Rows are points. Each copy is the shape, with its points in the same order, turned, moved and blurred by noise. Some copies are also mirrored. Which?

Shape (6 x 3)
[[-72  32  62]
 [ 42  84   9]
 [ 32  63  26]
 [ 36 -23  58]
 [ 48 -14 -14]
 [-30 -16 -25]]
Copy 1 (6 x 3)
[[ 23 -20 -90]
 [-16  90 -20]
 [-23  61 -27]
 [-75 -10 -16]
 [-43  10  42]
 [ 21 -28  21]]
Copy 1 is: only turned
Copy 2 (6 x 3)
[[ 70 -12  43]
 [-46 -75  21]
 [-13 -70   9]
 [ 31 -46 -67]
 [-31 -15 -57]
 [  7  45  -2]]
Copy 2 is: mirrored

Shape (6 x 3)
[[ 52  29  47]
 [ 10 -23 -61]
 [ 47  57  60]
 [-29 -43  23]
 [  4  53  51]
 [-41 -36 -20]]
Copy 1 (6 x 3)
[[-56 -56 -12]
 [ -3  56  26]
 [-47 -87  -6]
 [ 14  11 -58]
 [ -7 -75 -11]
 [ 35  38 -25]]
Copy 1 is: mirrored
Copy 2 (6 x 3)
[[ 86  41  58]
 [-22  41 -23]
 [ 76  51  82]
 [  9 -36   1]
 [ 33  16  83]
 [-25 -29   0]]
Copy 2 is: only turned
Copy 3 (6 x 3)
[[-39 -48  24]
 [ 36  44  16]
 [-68 -55   9]
 [ 63 -39  -1]
 [-43 -55 -29]
 [ 63  -1 -26]]
Copy 3 is: only turned

Shape (7 x 4)
[[  7  -5  22  58]
 [-32 -75 -37 -39]
 [-15  45  69 -49]
 [-22  44 -31 -44]
 [ 35  52  44 -48]
 [ 45 -38  49  13]
 [-77  14  66  13]]
Copy 1 (7 x 4)
[[-32 -10 -18 -50]
 [ 82 -47 -41  15]
 [-43  35 -19  74]
 [ 37  34  28  44]
 [-52  -1  20  63]
 [-48 -63 -32  -4]
 [-20  64 -75   8]]
Copy 1 is: mirrored
Copy 2 (7 x 4)
[[  50  -27  -28  -40]
 [ -88  -27   -9  -34]
 [  11   85  -30   12]
 [ -35   14    2   57]
 [  21   72   20   16]
 [  27   28   13  -70]
 [  12   32 -101  -15]]
Copy 2 is: mirrored

Shape (10 x 6)
[[-49  77  31 -61 -64  36]
 [ 29 -54 -95  62  31 -21]
 [-57 -60 -19 -51 -72  37]
 [-10  -3  41   3 -49  26]
 [-18  33 -29  37 -30 -26]
 [-35  -7  29 -42 -72 -14]
 [ 21  27 -50  23  -4 -29]
 [-40   6  -9  16   5 -36]
 [-18  -5  28 -59 -97  -8]
 [ 12  27 -24  -8  41 -19]]
Copy 1 (10 x 6)
[[  12   -2   53  -15 -117  -19]
 [  43   36  -50   68  103   10]
 [  26  -40   25   -2  -14 -111]
 [   7   13  -10  -46  -35  -40]
 [  56   29   11    0   15   27]
 [  38  -44   19  -42  -54  -25]
 [  51    8  -20   46   11   37]
 [  18   -3   39  -14   24    4]
 [  57  -59    6  -39  -61  -47]
 [ -20   -7    4   49   20   41]]
Copy 1 is: mirrored
Copy 2 (10 x 6)
[[ -48   13   56 -110   35  -52]
 [  12  -35   14  121  -39   -5]
 [ -46   43   95  -29  -76  -15]
 [ -32   28   -2  -44  -26   -7]
 [ -25  -49   -2    4  -16  -51]
 [ -78   -2   41  -55  -40    0]
 [ -27  -38   -1   50   14  -32]
 [  -6  -61   25   -7  -23   -8]
 [-105   15   47  -61  -28   -6]
 [  -1  -49   27   23   40    6]]
Copy 2 is: only turned
Copy 3 (10 x 6)
[[ -91   21 -100  -59    0   29]
 [   4   13   85   40   90  -33]
 [ -40   39  -49   27   65  105]
 [ -44  -18  -11   -5   -8   47]
 [ -65  -28  -11   -2   54  -23]
 [ -89   13  -53   20    8   60]
 [ -56   14   27   -1   47  -40]
 [ -35   -9  -29   53   30  -31]
 [-107   18  -33   11   -2   78]
 [ -40   40    8   13   12  -49]]
Copy 3 is: only turned
Copy 4 (10 x 6)
[[-29  53 -33 -87  21 -39]
 [ 80  16  14  93 -55  68]
 [ 38  48  78 -38  63  15]
 [-19  -6   6 -53  10  21]
 [-12  50  -7  21 -38   9]
 [-25  27  33 -19  55 -10]
 [ 21  35 -35  49 -43  18]
 [ -2  19  22  22 -43 -23]
 [-34  33  20 -21  76  -8]
 [ 45  -2 -40  29 -29 -20]]
Copy 4 is: only turned

Shape (11 x 6)
[[-121   34  -17   -1   10  -15]
 [  28   45  -37   45  -10   11]
 [  -7  -10  -46   52   35   -7]
 [   5   -2  -32  -45  -38   32]
 [  30   53  -52  -21  -27  -15]
 [  32  -35   22   90  -79   25]
 [  18  -18  -50   -9   19   27]
 [ -47   17   15  -52   37  -24]
 [   0   26   68   -4   17   36]
 [ -27   23   -5  -35   35   39]
 [  31  -31  -54  108   40  -11]]
Copy 1 (11 x 6)
[[-81  64 -47 -28  80 -14]
 [-43   5 -10 -26 -34  71]
 [-53 -14 -13 -52 -22  -3]
 [ 11  64  18  14 -10  23]
 [-43  50 -14  23 -51  48]
 [-28 -47  99 -20  17  71]
 [  7  22  -7 -31 -36  -2]
 [-30  33 -64  33  35 -28]
 [ 17 -25 -37  28  52  45]
 [ 15  37 -54  -7  24   7]
 [-59 -66  12 -84 -55   4]]
Copy 1 is: only turned
Copy 2 (11 x 6)
[[-16   4  95  72 -25 -28]
 [ 74 -31  34  -5  48  -1]
 [ 44 -16  10  14  32 -65]
 [ 40  35   1 -11 -16  40]
 [ 55  37  48 -23  51  20]
 [ 55 -68 -60  52  57  45]
 [ 47  12  -2 -28  -3 -33]
 [-57  15  62 -14 -10 -22]
 [-18 -65  14 -31  -7  23]
 [  2 -10  52 -25 -30 -12]
 [ 73 -49 -24  15  64 -93]]
Copy 2 is: mirrored
Copy 3 (11 x 6)
[[ -24   -9   47   58   78  -44]
 [ -25  -34  -32  -39   -5    4]
 [ -56  -21   23   -6   -7   42]
 [  57  -49  -13   31   -1   27]
 [  25  -20  -65   -4   34   38]
 [  28  -63   30 -101  -59  -32]
 [ -13  -40   -3   25  -22   60]
 [  15   35   10   78   18  -10]
 [  17    6  -18   37  -56  -57]
 [  -1  -21   -9   68  -13   -4]
 [ -85  -20   20  -59  -37   47]]
Copy 3 is: mirrored

Shape (13 x 8)
[[ -1  -7 -20  -8  21  12 -27  30]
 [-38 -37 -10 -22 -17 -37 -26   9]
 [-40   1 -13  24  15 -38 -23   8]
 [ 20 -14  -3   7   1 -36 -29 -35]
 [-33 -28  35  -8  19  59 -20  -3]
 [-27  -8 -13  -8  -7 -34 -23 -34]
 [ -8   5 -12 -19  -3  62  78  -5]
 [-37 -12 -16 -15  -9 -32  16  24]
 [  3   1   3 -11 -17 -26  29 -32]
 [ 18 -37  25  19  14 -14  60 -30]
 [-33   0  56 -12   0  15 -27  18]
 [-24 -23  -8  21  60  -5   6   4]
 [ 14 -12 -20  61  -6 121  -7  13]]
Copy 1 (13 x 8)
[[ -6  -4  -1   4 -20  10 -11  49]
 [ -3  51   5  -1  23  32 -10  17]
 [-38   9  35   3   4  45   4  15]
 [-13  15  39 -14   7 -25   3  -8]
 [ -1 -20 -38 -57  14  16  24  53]
 [-34  32  11  -8  14   7   6 -13]
 [ 24 -66 -76   7  -3  18   4 -22]
 [ -1  14  -3  29  20  46  -8   6]
 [ -1  -7  -2  11  31  -8   5 -34]
 [ 46 -37  17 -12  20   7  37 -36]
 [-17 -15 -12 -22  54  15  14  60]
 [ -2 -17  19  -7 -27  41  42  20]
 [  4 -92 -36 -82 -44  13 -48  34]]
Copy 1 is: only turned
Copy 2 (13 x 8)
[[  6  12   2   1  37  -2 -14  -5]
 [-38   4  -8   6 -18 -28 -47  14]
 [ -9  15 -39 -40  -6 -24 -32  -3]
 [ 10  14  -3 -23 -38  12 -16  35]
 [ 53 -18  -3  35   8 -55   1  -3]
 [-16  23  -9 -19 -37 -28 -14  21]
 [ 10 -18  38  14 -18 -26  57 -73]
 [-43  -3 -13  -5 -12 -17 -21 -27]
 [-15  -7   5 -11 -57   0  19  -3]
 [ 29 -21  -7   1 -76  24   2 -37]
 [ 13 -38 -41  20  11 -43   1  17]
 [ 33  25 -31  -3  -7  -9 -26 -41]
 [ 91 -40  71 -30  45 -35   7 -36]]
Copy 2 is: mirrored
Copy 3 (13 x 8)
[[  6   5 -11  28 -20  19  25  -2]
 [ 30 -47   6  37 -28 -14  -9  27]
 [ 51  -2  12  50 -29  20 -30   9]
 [ -5 -15 -13  57  -9 -11 -48 -10]
 [ 24 -24   3 -13  49   1  24 -25]
 [ 23 -19   7  56   0 -18 -40  23]
 [-30  41  26 -53  30  -6  -6  33]
 [ 23  -6  32  19 -39  -4 -12  36]
 [-14   6  23  21  -4 -33 -53  14]
 [-35 -14  38 -17  -3   5 -74 -22]
 [ 43 -10  21  11  10 -33  18 -31]
 [ 11  -8  32  24   2  57 -19 -13]
 [ 12  44 -75 -61  35  44   5 -22]]
Copy 3 is: only turned

Shape (13 x 8)
[[ 72  36 -44 -33   7  -3 -31  13]
 [ 63  36  -4 -63  -2  19 -28 -25]
 [-19 -22 -31 -36 -61 -58  20 -10]
 [-25 -10 -42  29  45  12 -78 -67]
 [ 40 -60 -41  55 -11 -57 -24  23]
 [ 72  48  59 -29  14 -68  19  19]
 [  8 -29 -55  29 -22  33  16   6]
 [-34  16  76   1  20  42 -70  45]
 [-14   7 -16  29 -30  45  45  61]
 [ -3 -45  51 -40  13 -64  46  13]
 [-46 -76  51  14 -20 -86 -21 -57]
 [ 81 -20  81   0 -36 -11 -71 -23]
 [-52  18 -26 -92  16   2 -57  48]]
Copy 1 (13 x 8)
[[ 14  -8  51 -14  42 -67  31  14]
 [ 44 -49  29 -35  42 -32  32  22]
 [-46 -25 -12  43  46  23 -22  25]
 [  4  20  21 -63 -68 -13 -44 -19]
 [-46  42  10  52 -38 -56   5  55]
 [ 87 -27  -5  75  47 -47  36  19]
 [-48  52 -18 -28  15 -14  30  30]
 [107  61  12 -35   7  20 -27  78]
 [ -6  91 -29  -9  62  14  41  45]
 [ 32 -14 -79  65  32 -20 -30  52]
 [  3 -27 -51  67 -67  37 -63  46]
 [ 65 -45  24  18 -49 -11  47  98]
 [ 37  11  35 -41  86  -8 -86  42]]
Copy 1 is: only turned
Copy 2 (13 x 8)
[[ 30   6  69 -14 -10 -52  37 -62]
 [ 18  41  47  -9 -15  -6  68 -74]
 [  3 -50  28  60 -48  10  25   9]
 [  4 -24 -83 -15   3 -69  40 -74]
 [-20 -57  13 -15   8 -79  19  40]
 [ 49   2  73 -70   0  49  31   3]
 [-61 -15  16   9 -38 -64 -11 -35]
 [-18  29 -24 -16  94  33 -17 -58]
 [-72  -5  43   6 -17 -12 -70 -31]
 [ 21  14   2  -5 -28  43   1  60]
 [ -5 -61 -77  14   0  32  55  57]
 [-31   9  22 -41  64  15 108  -3]
 [ 64  30   6  72  32  -6 -27 -63]]
Copy 2 is: only turned
Copy 3 (13 x 8)
[[ -85   11   18   -7    9   44  -28   42]
 [ -57  -15    9  -22  -23   42  -57   75]
 [   2  -56   69  -12   31  -21   29   61]
 [ -45    7  -47  -24  -61    7   91   55]
 [  -8   12   25   58   21   34   67   -2]
 [  12    8  -25   24   74   24  -80   73]
 [ -17  -15   45    2  -40   -5   16  -18]
 [ -17  -70 -106  -36    0   48  -14  -13]
 [ -13  -49   20  -11  -15  -24  -31  -66]
 [  83  -24   15  -28   45   12  -13   48]
 [  81  -69  -16   18   23    5   92   83]
 [   0  -60  -40   66   -2   88  -23   79]
 [ -58  -58  -15 -115   38   36   13   31]]
Copy 3 is: only turned
Copy 4 (13 x 8)
[[-44 -75 -61  -6 -23  42 -19 -14]
 [-36 -77 -42  16 -23  -1 -17 -56]
 [ 48 -10 -19  71 -46  51  16   8]
 [-76  42 -19 -32 -20  10  67 -15]
 [ -6   6  18 -34 -61  98 -13  37]
 [-32 -88  31  55  35  65 -59 -23]
 [ 29  26 -54 -33 -29  32 -24   0]
 [-31 -37  37 -28  44 -68  -3  40]
 [ 60   7 -49 -23  27   6 -55  33]
 [  0   7  45  91 -12  30 -59  13]
 [  5  42 100  58 -39  39  44   1]
 [-18 -80  84 -32 -35  11 -10 -52]
 [-42 -47 -54  57 -17 -46  18  69]]
Copy 4 is: mirrored

Shape (12 x 9)
[[  2 -21  30 -48  -9  51 -21 -30 -33]
 [-55  28 -41 -42 -79 -19  97 -25 -22]
 [-66  15 -35   9  -9   5 -39 -13  24]
 [-69  89   4  20   5 -36  27  35  47]
 [ -7  84  29  64  -5 -69  62  47 -23]
 [-43 -17 -68 -64  -3  12 -33  24 -13]
 [ -6 -12  28 -50  27  36  31  -3  -8]
 [-49   7  14  23 -22 -39  -8  63  59]
 [ 42 -29  39 -50   3  14 -29 -47  -5]
 [  0  13  43 -51 -32  48 -44  10 -14]
 [ 89  -4  19 -53   0  75 -22 -19   8]
 [-14 -29 -17  12   1  67  -9  19   3]]
Copy 1 (12 x 9)
[[ 26  36 -29 -18 -48  19 -13 -51 -38]
 [121   9 -24 -66   4  67  -2  29  69]
 [ 42 -13 -59  37  42  20 -13  18 -12]
 [  3 -10   0 -12 106  46 -25  50  35]
 [-23  28  36 -33  71   7  25  41 102]
 [ 80  -8 -29  -2  -1  20  28  29 -72]
 [  4  40 -21 -45 -29  61 -11   1 -32]
 [  1 -36  29  46  49  58  -2  37  17]
 [  9  38  -6  -5 -75   2 -48 -20 -33]
 [ 20   0   5 -21 -11  15 -18 -66 -43]
 [-25 -15 -23 -58 -90  -7 -33 -32 -49]
 [ -4 -17 -60   2 -24  44  35 -11 -27]]
Copy 1 is: only turned
Copy 2 (12 x 9)
[[  -7   50   34   39   -4   49   -4   36   -7]
 [  35   -7   42  -51  115    5  -71   41  -17]
 [  46    7   18  -27  -26  -33  -25  -21    4]
 [  24    7  -15   -8   48 -110  -37  -48   -5]
 [ -43  -51  -13   22   95 -104    5  -12   -8]
 [   4   14   33  -16  -28   33  -78  -21   48]
 [  -6   63   -4   30   37   31   -9   10   22]
 [ -33   25  -32  -42    2  -61  -34  -44  -33]
 [   2   29   -8   57  -17   66    0    7  -33]
 [ -25   62   33   56  -19    9  -41   24  -25]
 [   0   49  -39   99  -32   56  -24   71  -10]
 [  -6   38  -13  -16  -37   -7   -7   42   38]]
Copy 2 is: mirrored

Shape (17 x 11)
[[  16  -43  -16  -10   -9    9   21    7   -8    1   49]
 [  -1   -7  -16  -29 -121  -67   12   -5   -7   49  -14]
 [   7   13    1   28  -26  -11  -19    6  -18   -6   10]
 [   6    9   -4    7   15   28   13   15  -20   10   24]
 [ -10  -28  -13   45   -4    9  -11   11   -8   24  -17]
 [ -14   -9   16   -6   14   27   11   20  -16    3    1]
 [  -2   -1   16  -25  -39   26  -21   -8   -7    2   -3]
 [   9    8  -20  -18   19  -24    6    4  -16   22   59]
 [   9   -5    1   21   12    3  -17   -1   -7   16  -17]
 [ -12   12  -14   12   17   23   27   15   48   -6   12]
 [  17   10   -2  -14   12  -17  -20   19    8   48    3]
 [  10    3   -5  -18   -2   24  -11    4   28   -3   10]
 [ -21    0  -14  -29    1    6  -19    0  -12   -1  -17]
 [ -11  -10   54   -6    5    6  -10  -38   -4   -1    9]
 [  19   -7    6    6   17    9    7    6  -10  -12  -20]
 [   8   11   -8  -13   13   22    9  -23   12   26   -1]
 [   8    7    9    0    3  -20  -20   16   -7   26    0]]
Copy 1 (17 x 11)
[[ 45  36  17 -22   4   8  17   0 -41  11 -25]
 [  3  -4  26 -38  -3 -55  -1  -1 -89  50  98]
 [ -5  -2  -7  26   6 -10   0 -21 -43   2   5]
 [ 11   2 -12 -14   7   4  25  -7 -11 -13 -29]
 [-10  -2  24   1  25  14  13 -49  -9  23  -1]
 [  9 -15  20 -11  -2   4  28  -4   1 -15 -24]
 [ 17  -1  28  11   7 -52  20  -3 -16 -12  10]
 [ 36  22 -41 -11 -20  10  20  14 -24  24  -8]
 [ -2  -4   5  11  18   1  -2 -22   7  12  -3]
 [ 22  26   2  -9   7  40  21 -18   5 -45  19]
 [ 31 -12 -25 -12  -6 -11  -4 -20  11  22  20]
 [ 35  24   8   3   2 -15   7 -12   6 -27   9]
 [ -5  12  19   4 -26 -25  18  -5  11   2   6]
 [ 24 -16  25  44  24  -9  24  33   0   2  -1]
 [ -4  -1  16  -1   8   6 -18  -1   3 -11 -17]
 [ 13  19  -8 -11  25 -10  18   7  20  -6  12]
 [ 17 -19 -11   6  -6  -7  -3 -14  -7  18  12]]
Copy 1 is: only turned
Copy 2 (17 x 11)
[[ 22 -12 -18  32  -1  18  18  -2 -40  11  -2]
 [ 87  20  39  -3  12  13  40 -65  56  21  53]
 [-11   3   4  -9  -8 -11   7  -2  -4  -8  48]
 [-19 -25   5   8   8  -7  20   9 -25 -14  -8]
 [-21 -23   9 -27  18  32   9  12 -10  24  34]
 [ -7 -26  22 -12  -1  -6   1  14 -21   7 -19]
 [ 23 -25  31  -5 -18   1 -25 -14   3 -13  13]
 [-18   9 -13  42  -4  -6  35 -30  -9   5 -23]
 [-26 -13   5 -21  18   4 -16   1  -6  10  18]
 [ -8   4 -13 -31   7  25  11  13 -24 -34 -36]
 [-27  10  27   6  30   4   1 -42  -6   6  -8]
 [  3   3   7   0   4  19 -25 -12 -17 -30 -11]
 [ -7  -2  30   2  -4  13 -17  15  25   4  -8]
 [ -2 -30  -9 -30 -29 -20 -38 -21  -7  19  -6]
 [ -6  -8   0 -14  22 -11 -18  21 -18   3   1]
 [ -7 -25  -7  -3  22   8 -14 -20   7 -19 -24]
 [-23   6  26  -7  12  -8   1 -24  -5  17  10]]
Copy 2 is: only turned
Copy 3 (17 x 11)
[[ 19  30 -27 -19  17  -7  -7 -41  -7 -29   6]
 [ 60  28   6  25 102 -55  13  56 -48 -17  -5]
 [ 15  -1  -8  14   4 -40 -19  -9 -25  28  -9]
 [ -9   7   1 -26  -1  -4 -31 -21   1   7  -6]
 [-32  13 -24  25   8  -9 -28  -1 -40  10   7]
 [ -4   7  -1 -20 -21  10 -21   6 -14  -4   2]
 [ 32   6 -25   1   3 -13 -12  36   8  -1 -20]
 [ 20 -11   2 -36  27 -32 -25 -37   0 -10  39]
 [-14 -14 -21   8   6   1 -17   0 -25  28  10]
 [-20 -12  30  23  -6  11  -3 -27  16 -20  -2]
 [  8 -41  -7  -5  40   1 -36   2 -17  -1  19]
 [ 12 -20 -13   8   7   3  -7  -6  19 -15 -14]
 [ -8 -18 -19 -12  -2 -23   4  32  -3  -8   9]
 [ 44   8 -17   2 -24  13  -1  17   5  30  29]
 [ -7 -12 -12 -10  -8  11   6  -8 -24  19 -11]
 [ -6  -5  -3  -6  23  15  -5   5  23  12  10]
 [ 15 -27  -8  -3  20 -11 -29   4 -30  12  14]]
Copy 3 is: only turned

Shape (14 x 11)
[[ 44 -26 -25   8 -10  38  15  47  64  46  33]
 [  2 -18 -52  48 -41  -1  55  66  50  17 -16]
 [ 49  -3  -9  72  53 -16   7  45  52  16  12]
 [-49 -13 -31  -6  32 -25 -96   7  -7 -34 -29]
 [-10  46  69  24 -14  -4  -4  39 -71  44  46]
 [ 10  56  93 -33 -40 -12 -27 -10 -87  49   7]
 [ 54 -37 -48  82 -33  28  17  13  42  26 -12]
 [  7 -16  67 -18   6  -8   7  25 -72  34 -28]
 [ 16   7 -15  47 -32  41  34  19  19  -7 -14]
 [-61 -21 -20  23  54 -26 -29 -37  -2  28   9]
 [-28 -15 -66  -8  57 -15 -41  -7 -68 -33  10]
 [-20 -20  -4 -16  -6 -67 -27 -29 -33 -37  20]
 [ 32  14 -64  21  -4 -24  -2  21  28  52 -24]
 [ 11  79  72 -36  23  -5  14 -17 -17  40   2]]
Copy 1 (14 x 11)
[[ -58   -6   -4    9   36  -70   35  -40   -6    1   15]
 [ -68  -58  -10  -25   57  -12    9  -10  -33   30   38]
 [ -34    1  -68  -37   50  -18   59  -59  -15  -35   47]
 [  73   55  -26  -82   -5   11   -7    2   13   28   39]
 [  -6   47  -44   15   28   60    6  -66  -25   -5  -87]
 [  56   48  -26   28   -9   37  -21  -57  -71  -16 -115]
 [ -79  -51  -54  -47   -4  -57   21  -30  -35    7   19]
 [   5   60   -4  -25   24   34  -10  -12  -80  -40  -62]
 [ -40  -45  -34   -8    3   -4   25    4  -22    2   -1]
 [  11   56    4  -67  -37   39   29  -63  -17   20   46]
 [  10   82  -43  -45  -36   41  -44    1    4    1   58]
 [  45   21   -2  -51  -23   38  -64  -53   -6  -26   20]
 [ -15   -1  -45  -16   22  -39    4  -45  -67   36   51]
 [  54   34  -15   58   -4   36   38  -55  -72  -38  -33]]
Copy 1 is: mirrored
Copy 2 (14 x 11)
[[  17  -18   13   73   26   14   89  -20   18   -4  -29]
 [  42   37  -10   80   12   60   41  -36    5  -50  -40]
 [ -50   23   36   59   53   15   30   -2   19  -21  -50]
 [  -5   46   10 -112   34  -15  -15  -36    9  -28  -26]
 [  -4   53   28   40  -23   17  -35   -5   42   89   42]
 [  39   54   45  -13  -59    1  -42   42    9  121   22]
 [  27    4   26   88   55   13   36  -16  -44  -36  -18]
 [  31   80    6   16  -37  -49  -16   30   16   42  -13]
 [  23    4   27   67  -19   31    3   -5  -18  -47    8]
 [ -12   -5  -18  -29   43  -30  -47  -30   29    5  -55]
 [ -46   31  -12  -71  -21  -45  -26  -48  -24  -25   -2]
 [ -18   28  -54  -63    2   14  -29   32  -24   16   -3]
 [   5   10   22   34    3   37   35  -43  -32  -10  -78]
 [  12    0   62   11  -73   -6  -39   59   36   67  -42]]
Copy 2 is: mirrored
